Each row is a point. Each copy is the shape, with its points in the same order, stretched, turned, moved and blurred by noise. Some copies are also mirrored. Which?

Shape, 5 rows:
[[  6  54]
 [-12   5]
 [-18 -25]
 [ 27   0]
 [-26  41]]
Copy 1, 5 rows:
[[-25 -35]
 [ -9  -1]
 [  4  21]
 [ 14 -23]
 [-34  -2]]
Copy 1 is: mirrored
Copy 2 (5 x 2):
[[ 11 -65]
 [-23 -17]
 [-36  16]
 [ 14   1]
 [-23 -59]]
Copy 2 is: mirrored

Shape (8 x 3):
[[-31 -23 -21]
 [-23  57  11]
 [ 28   0   9]
 [-12 -34 -26]
 [-52   1 -39]
 [ 35 -31  49]
 [ -9 -12 -19]
 [  0 -36  17]]
Copy 1 (8 x 3):
[[ 19  34  24]
 [-54 -34  19]
 [ -5  -5 -24]
 [ 26  41  10]
 [ -5  36  43]
 [ 31 -24 -33]
 [  5  24   6]
 [ 34   6  -4]]
Copy 1 is: mirrored
Copy 2, 8 rows:
[[-34  -5 -18]
 [-22  60  22]
 [ 22  -8  24]
 [-15 -25 -21]
 [-44  19 -36]
 [  1 -28  55]
 [ -9  -5 -10]
 [-23 -22  17]]
Copy 2 is: only turned
Copy 3:
[[ 30   4 -19]
 [-16 -32 -34]
 [-27 -12  27]
 [ 27   9  -5]
 [ 45 -24 -42]
 [-49  36  34]
 [ 20  -1  -4]
 [ -3  27   7]]
Copy 3 is: mirrored

Shape, 9 rows:
[[-41 -38  23 -43 -22 -38]
 [-52 -59   8 -50   6 -30]
 [ -3  -9   4 -34  37 -14]
 [  2  44  -7  19  25 -20]
 [  5  11  13 -20   9   4]
 [ 35   3 -33   3 -23 -41]
 [ 30   8  16  18  23 -27]
 [ 22  -9  -8  25  24  29]
 [ 15  15  13 -10  30   6]]
Copy 1 (9 x 6):
[[ 58 -28 -15 -23  -7  23]
 [ 65 -23 -47 -19  23   0]
 [  5 -13 -21  -1  16 -51]
 [-29  -3  47  50  -1 -41]
 [-22  -5  -1  -9 -13 -23]
 [ 38  69  33  32 -21 -27]
 [ -5   2  47  -6  22 -44]
 [-36  37  14  -7  26  -9]
 [-31  -8   4  -7   5 -44]]
Copy 1 is: only turned
Copy 2:
[[ 32 -65  11  14 -28 -10]
 [ 30 -84  -5  17  -8  -5]
 [  6 -45  -3 -12  23 -30]
 [-33   4   4  -3  13 -17]
 [ 11 -24  17 -13  18 -18]
 [ 16  23 -30   1  -9 -13]
 [ -8  -4 -13 -33  -4 -23]
 [-11  -4 -13 -33  27  11]
 [ -5 -15  11 -26  26 -23]]
Copy 2 is: mirrored
Copy 3:
[[-31  19 -18  58  10  78]
 [-32  -7 -17  76  43  62]
 [-29 -25  25  20  16  -6]
 [ 15 -16  65 -23  -4  -8]
 [-12   3  13  -1   1 -10]
 [ 34 -19  -1  37 -59   9]
 [-15 -38  22 -29 -22  12]
 [ 22 -32 -12 -25  18 -36]
 [-15 -17  26 -18   4 -26]]
Copy 3 is: only turned

Shape, 13 rows:
[[  0  -7  29  25  26 -11 -17  -4  21]
 [  5  19  12 -17   3 -29  24  38  10]
 [ 21  12  13  -4  -3  10  17 -42  40]
 [ 20   5 -16  53   8 -17  43  12 -12]
 [ -2   3 -10  -1  27  12 -24  25  -1]
 [ 32   6  16 -11  22  30 -22 -31 -21]
 [ 13  24 -22 -16  -6 -10  43   8 -37]
 [ 38  36  11   9 -11  27  47  36  16]
 [ 36 -38 -22 -18   8  50 -30  36  35]
 [-30  10  49  43 -27  -9  12  23  -9]
 [-21  -9  -3 -12  17 -28  50 -26  35]
 [-28  20 -11 -22 -28   2 -37 -34  42]
 [  3 -36  12  -2  12 -33 -37 -31  34]]
Copy 1:
[[-18   1  22  13 -14 -18   0  15 -24]
 [ 19  -2  12 -32   4  32 -10  19  10]
 [ 17  23 -22  38  -1  11 -29  18 -43]
 [-19  51  -7 -20  37   3   0  34   5]
 [-13 -27 -11   1 -11  -4  26  20   8]
 [-13  -2 -20  46  -7  20  31  -8 -35]
 [ 16  21 -32 -23  35  39   8  -6   7]
 [ -3  30 -19  -6   1  60 -13  46  21]
 [  8 -14 -21  30 -30   1  52  65  14]
 [-22  39  25 -25 -35  -9 -16  -4  10]
 [ 43  14  -2   6  32 -14 -41   5 -10]
 [ 23 -16 -43  13 -42 -25 -16  -6 -40]
 [ 14   0  19  21 -20 -41  14  10 -57]]
Copy 1 is: only turned
Copy 2:
[[ 12   2   1  39  14  24  15  36 -27]
 [ 46  -6 -14  15  11   8 -20 -42 -17]
 [ 15  19  -3  13 -19  57  28  23  35]
 [ 25   0 -17 -23 -26  35  -9  12 -49]
 [  8   8  30   0  18  -7  16  11 -19]
 [-36  39   0  29  -3  -2  69  18   7]
 [ 11  24 -38 -29  -9  -3 -13 -38  -4]
 [ 62   4  13 -14 -41  42  43 -29 -22]
 [  7 -39  67 -11  -3 -13  64  15  12]
 [ 64   7 -25  13 -18 -32   9  35 -37]
 [ 41  -5 -36  -8  26  69 -26   5  -1]
 [ 12  42  16   3   5 -16 -14  54  74]
 [-24  -7  -1  54  27   7   1  47  20]]
Copy 2 is: only turned
Copy 3, 13 rows:
[[-31 -27  -6  15  -9  28   7   0 -28]
 [-23  15 -15  -4 -27 -47   2  30   0]
 [-38  11  46 -16 -15 -15  26  32 -48]
 [ 67  -6   8 -20 -10  21  21  35  30]
 [-17  13  -2 -11   3  16 -22 -14   7]
 [-42   7  23 -48 -48  19  24 -49  -7]
 [ 35  24   9 -60 -35 -44   3  17  21]
 [  4  51  18 -24 -14   2  77  46  14]
 [ -8  18  26  13  19  -3   5 -52  15]
 [ 14 -18 -59  11   4  14  55  38 -40]
 [-22 -21  19 -37  20 -59 -32  57  -5]
 [-22  38  23   8  10 -36 -41  18 -96]
 [-29 -42  21  33 -19 -22 -35 -31 -48]]
Copy 3 is: only turned

Shape, 17 rows:
[[ -6 -40   4  53  18 -21   2  24   4 -28 -21  22]
 [  5 -17 -33   7  -3 -26  -7 -28 -13  41   0 -18]
 [ 20  12  34  34  29  39  33 -31   8  33  10  -8]
 [ -5  15  36  35  17  -4  32 -36  -2 -15 -48 -26]
 [-25  -9 -27 -22 -29  -3  -9 -16 -19  35 -56  -2]
 [-29  -6   4 -20  19  -7 -23   8 -29  41  12  26]
 [ -8  34 -20 -20 -38 -11  22  28   3  16 -35 -18]
 [-32 -21  21  28  18   8 -29   7  16 -29   6 -28]
 [ 13 -14 -24  14 -18  47  34  18  23  39 -19  22]
 [-55 -27  26 -18 -47 -26  15  10  -3  42 -26 -12]
 [-47 -15   7   3  -7  -2  14 -27 -52  33  16 -27]
 [-40  15 -40  47  -6  34  23 -10  26 -22 -29  28]
 [-12  34 -23  30  -1 -14 -21 -13  11  10 -36   5]
 [  0 -41  -5 -12 -17  -4  24 -40 -32  20   5  28]
 [  8 -33 -10  22 -31 -16  25   1   1  39  13  27]
 [-48   0 -16  14 -11  43 -32  -9 -47   6 -40   3]
 [-29 -10  17  -7  16  23  30  32   9  24 -51 -11]]
Copy 1 (17 x 12):
[[-32  18  -3   7 -44  13  63  35  14  -5  34  11]
 [-48  -9  29  15  17 -18   1  17   0  -2 -23   6]
 [ 48 -50  54 -14  -7  -8   4  21  15  -2  19 -13]
 [ 43  37  38  21   6   1  29   4  22 -27   0 -17]
 [-48  30   4  18  41  42  23   4 -31 -54 -50   0]
 [-12 -10  15 -20 -13  12  10  11 -22 -35 -19  67]
 [-14  13  -8  46  24  54 -20 -33 -27 -36  -5 -15]
 [ 45  17 -16  -2 -36 -18  12  40  14  -7  16  18]
 [-33 -63   1 -10   7  49  20  14 -19 -17  33 -29]
 [-27  -4  10  59  23  52  29  25   7 -32 -53  33]
 [-14 -12  22  -3   0 -14  -1  15  48 -28 -19  49]
 [  6  12   5 -37   4  48   2  41  14 -14  48   3]
 [  5  36  33   3   4  29  -5  20 -17 -21 -16   0]
 [-51 -20  14  -8  29   0  46   7  26  12 -31  19]
 [-64 -49  26  16  -4  35  28  17  18  30  -8  14]
 [ -6  31 -17 -41 -18  34  15   8   0 -60 -32  21]
 [ 16  -1  -9  25   5  36  34  16 -27 -71  31  -6]]
Copy 1 is: mirrored
Copy 2 (17 x 12):
[[  3  50  13 -14 -33  -9 -60   4 -47  25  34 -19]
 [-18  66 -22  22  -7  32  -9  -7  18 -22  19  -9]
 [  6  50  36   7 -53  -9  57  -2 -33 -59 -17 -27]
 [  6  45  54 -14 -82   8 -22  -7 -17 -60 -21 -20]
 [ -2  57  30   2  30  17 -41   8  25 -53  20  36]
 [-10  45  10 -29  50 -17  -8   9  18  25  25  -3]
 [  3  -5  37  23   9 -35 -35  -4  10 -34 -27  65]
 [-12   0   7 -42 -20  31 -23 -18 -36  36  41 -15]
 [ 24  51  38  37  19 -28  11   7 -45 -58   4  36]
 [-40  61  56 -15  44  17 -62  35  -7  14 -13  57]
 [-23  42  21 -10  27  43 -21  -3  -4 -15 -18 -41]
 [ 58  10 -11 -23 -11  -7 -26 -21 -54 -60  -8   3]
 [  4  10 -23 -21 -31 -21 -16  -9   3 -47  15  18]
 [ 18 101  18  11   4  37 -14  44  29 -14  -7 -13]
 [ -8  77  -1  25   7  -2 -15  42 -15   1  -9  19]
 [  9  -1  23 -31  39  14 -31  -4 -12 -63  33 -19]
 [  1  45  92  -1  21 -25 -36 -21 -47 -27   8  24]]
Copy 2 is: only turned
Copy 3:
[[ 43 -43  19  -1  21   5  11  13 -10  16 -58 -46]
 [-15 -14  -2  48  14  -1 -32  -6 -23   3   8   9]
 [ 50  19  -8  45 -32  40  -9  -2   4   4  -1  -5]
 [ 14  -4   1   3 -29  51  26   2 -39  21  -2 -51]
 [-46  20  10  14 -15 -15  10 -16 -38   2 -19   3]
 [ -5  20 -26   7  29   0 -29  -9  -8 -11 -34  23]
 [-22   3 -14  -6 -13 -30  35 -26 -16  36   8  13]
 [ 13 -31   0  -1  29  38  25 -27  14  -1 -23 -52]
 [ 27  16  15  34 -34 -34  10 -14  15  18 -39  16]
 [-14  -5 -31  14  -9 -20  46 -28 -49 -15 -30   3]
 [-26 -18 -47  28 -12  32 -12  -8 -28 -11 -21  20]
 [ 20 -17  37 -17 -32  14  21 -41  -6  49 -49 -12]
 [ -4   0  35  -4  12  20   9 -21 -21  33   5  -5]
 [  0  -7 -19  19 -31 -14 -40   5 -36 -32 -29  -2]
 [ 33 -25  -4  30  -9 -32 -13  -3 -23 -11 -23  18]
 [-44   8  17 -11 -17  39  20  -4  -5  -2 -51   6]
 [  8  29 -15  25 -12  -7  42 -16  -7  32 -50 -18]]
Copy 3 is: mirrored

Shape:
[[ 33   5 -32 -44  20  11  10  -2  13   9  -6 -12]
 [  5  35  18 -15  -4  37 -30   4 -38  -8  -8   8]
 [-34 -45  19   5  16 -26   6 -24 -30 -28  22  -4]
 [  4  27  -6   0  21  15 -53  21 -27  14  -9 -11]
 [ 14   9 -22 -31   5  -2  35 -16  -2  15 -28  12]
 [ 13  11   5   3  16  21   1  -5 -27   0  18 -25]
 [-24 -23  48 -29   3 -24  10  -5 -18   7  32 -17]
 [ 10  40  18  36   8  19 -21   9 -16  20  12   1]
 [-13  41  14  -2  14  13 -15 -14   2  -7 -18 -31]
 [ 16  50 -44 -55  22 -16  19  -2   8 -12  10  15]
 [ 32   4 -36 -41 -20  -3  10 -13  19 -25  13  -2]
 [ -5 -46  60 -24  58 -23  43 -42 -18 -28  21  -6]
 [-21  27  15   5  15  37 -19  42   5 -14  -2   5]
 [ 46  39 -23 -21  -7 -17  -5  31  -1 -14 -24  -6]
 [ -9 -29  50 -18  36 -21  -3 -41   9  -9  18  16]]
Copy 1, 15 rows:
[[-11 -27 -42 -15  -4  20 -11 -32 -29 -14 -14 -35]
 [-41   1 -41   5  -6  17  15  -4   8  51 -26 -12]
 [ 15   8  14 -22   2 -18 -16  26  32 -19  47  48]
 [-44 -12 -35   4  15 -18 -14 -13 -12  53 -57   9]
 [-10  11 -20 -15   6  19 -15 -21 -19 -26   9 -64]
 [ -6 -28 -43 -15  28   4   7  21  11  25 -26   7]
 [ -1  -9   1   2 -14 -11 -36  38  49  -3  57  13]
 [-26 -22  -8  22  39  -9  18  33  13  38 -54 -12]
 [-16  -4 -10 -10   4  -9   8  38 -22  24 -37 -22]
 [ 29 -16 -20  -9  -5  12   3 -65 -16   2 -19 -77]
 [ -2 -18 -12 -10  -3  12  38 -37 -36 -13  28 -28]
 [ 39 -17  -2 -61 -10  17 -34  40  73 -64  43   1]
 [-17 -19   4  38  -8  36 -21  19  -8  38 -27   8]
 [-24 -20  12 -29  30  18   3 -46 -39  31 -11 -59]
 [  4  -8  15 -14 -22 -14  -6  28  50 -55  24   0]]
Copy 1 is: mirrored
Copy 2, 15 rows:
[[ 24   4 -18  14 -37 -25 -32  26  42 -18  15  -1]
 [  3  44 -75  24  29 -13  18 -20   6  -5 -35  20]
 [ -5  27  43 -40   9   2  -8  37 -33  38 -31   5]
 [-22  66 -56   4  22  13  16  17  38 -15 -26  14]
 [ 41 -16   5 -18 -38 -32 -17  -3  33 -23  25 -21]
 [  4  15 -35  -3  17  -1  -6  43   0 -15 -15  26]
 [-19  17   7 -34   2 -40 -18  34 -39  21 -36   9]
 [-37  29 -69   3  34  22   6  17   8 -25  -6   9]
 [  2  32 -52  -4  35 -21  24  33  14   4   6 -15]
 [ 34 -25 -36  41 -66 -23 -25  14  43 -28   8 -50]
 [ 23 -23   6  57 -41 -22 -56  10  29 -26  12 -29]
 [ 25  13  23 -68 -11  -8 -32  69 -48  95 -12  10]
 [-38  25 -63  16  15   0  40  -8  34  21 -12  21]
 [ 17 -20 -37  22  -7 -10 -27   5  66 -26 -21 -17]
 [-19  40   7 -30  -6  -3 -38  43 -27  66   3 -14]]
Copy 2 is: mirrored
Copy 3, 15 rows:
[[ -3  33  10  -4 -11 -14  12 -19 -47  13  31 -34]
 [ -5  -9  47  -6  18 -26 -46  20   6   2   7 -22]
 [ 25 -32  -4 -28 -28  16  61  53  -2  -7  -8 -12]
 [-31   9  56 -11   6  25 -61  -5  -7   0  11   2]
 [  9  38 -16  17 -10 -21  28 -21 -28   6   7 -40]
 [ -1 -16   5  -8 -12  -4 -21  25 -18 -12  34 -12]
 [  8 -18  -1 -37  13  -3  72  52  -5 -20  -2  -5]
 [-31 -27  17  28  20  15 -41  10   0 -16  12  18]
 [-47  -1  20  -5   0 -27 -39  11 -16  -5  -5 -13]
 [ 15  42  41  10  -3 -16  34   8 -63   8 -11 -25]
 [ 19  30   9   1 -15 -25  21   0 -41  44  18 -25]
 [ 16 -56 -25  -7 -13 -25 117  76 -14 -32  13 -65]
 [-22 -31  36 -34  43   2 -25  -2 -25 -12 -28  -6]
 [-24  51  11  21  28   3 -35  -8 -32  43   8 -33]
 [-10 -46  12  10  -4 -14  95  46  -1 -12  -2 -27]]
Copy 3 is: only turned

Shape, 15 rows:
[[ -3  28  15 -38  12 -12 -24 -23  11 -25  19   2]
 [-15 -34  15  21 -18  25 -46 -28  -2  48 -37  40]
 [ 25 -35 -18 -22 -32  27  38  26 -14 -21  20 -41]
 [ -6  13 -27   7 -34  13  28  32  -2  58  -7  33]
 [ 14   8  50 -23 -20   1 -44  47  14 -17 -22  37]
 [ 45 -25 -17 -52  21 -13 -30 -36 -19  -4 -21  45]
 [ 14 -17 -19 -12  23 -23  -5  -6  25 -24  17 -29]
 [ 22  25 -26  23  11  10 -38  22  -3  16  14 -44]
 [-11 -19 -19 -32  11  -8 -31  29 -38  50 -20  27]
 [ 14 -28  25  27 -17 -46  27  -7 -22 -10 -13 -17]
 [  1 -16 -34  32  24   0  28   0   4 -22  -6  46]
 [ 11  27 -11   7  20  12 -16   4  43  -8  -3 -29]
 [-11 -48  45 -27 -48 -25  44  -5 -15  36 -58  13]
 [-20  14  -8  17 -33 -27 -32  26 -22   7 -47 -31]
 [-12 -13 -25  -1 -43 -23  -4 -33  44  50  15 -11]]
Copy 1, 15 rows:
[[-20 -10  -4   3  -7   2 -23 -26  38   6 -13  40]
 [ 59  29  11 -25   9   0  21 -58   3 -20  18 -22]
 [-10 -18  43   9  25   1 -48  10   7  38  39 -18]
 [ 55   0 -11 -13 -32  60  17   8 -55 -17  12  -3]
 [ 24 -11   5  18 -22  25 -31 -66  15  59 -31  11]
 [ 18 -55   8  -7  47  23  39 -35  59 -14 -27  13]
 [-10 -13  27  23  31 -45  -9  13  17  12  13  12]
 [ 42  -4 -18  -1  34 -36 -54  30 -11  14  21   1]
 [ 64  -6 -16  16   7  48  24 -25  15 -11  20   1]
 [-11   2  24  29 -34 -38 -25  -5   6  -8  15 -56]
 [ 16  -2  15 -24  19  -5  75  33  -7   8 -18  -8]
 [ -3  -3  -9  -4  28 -29 -29   8 -25  21  -3  17]
 [-14   5  22  34 -61  44 -12 -78 -16 -24  20 -55]
 [ 46  32   0  59 -18  12 -66 -17 -22  -6  -7 -32]
 [ 41  13  38  18 -16 -14 -19 -12 -30 -51  39  14]]
Copy 1 is: mirrored
Copy 2 (15 x 12):
[[ -1  12   8  -8  30  11  23  12  31   4  -1  16]
 [-31  -5  36  15 -38  25 -12  25 -30  -7  11 -34]
 [-19   7 -18 -37 -41 -33  51  23   4 -12  -1  47]
 [ -7 -15 -51   4 -38  44  29 -15 -11 -25  16  -7]
 [ 18  16  15  -8  -1  27 -65 -24  28 -41 -14 -12]
 [-79  17  17 -12  12   6 -12  -7  -8  14  11 -10]
 [  2  -2  -2 -42  -1   3  17   9   9  37  25  27]
 [ 18 -45   4  -7 -32   1  25  -3  63  42  26  15]
 [-24 -11  -7   9 -17  28 -14 -23  -7 -32  70  13]
 [ 12   8 -17 -11 -13 -42  10 -29 -49  16   4 -21]
 [-46 -45 -14 -26  -2   7  -8   8 -23   0 -25   1]
 [ 10 -20   5 -12 -12  21   1  19  47  56  -4  21]
 [ -7  68 -26   8 -29  -3 -14 -24 -84 -23  26 -13]
 [ 10  -9 -16  24 -29 -23 -22   5  14   7  60 -18]
 [ 16  23 -37 -17 -21  42  72  26 -22  17  56 -21]]
Copy 2 is: mirrored
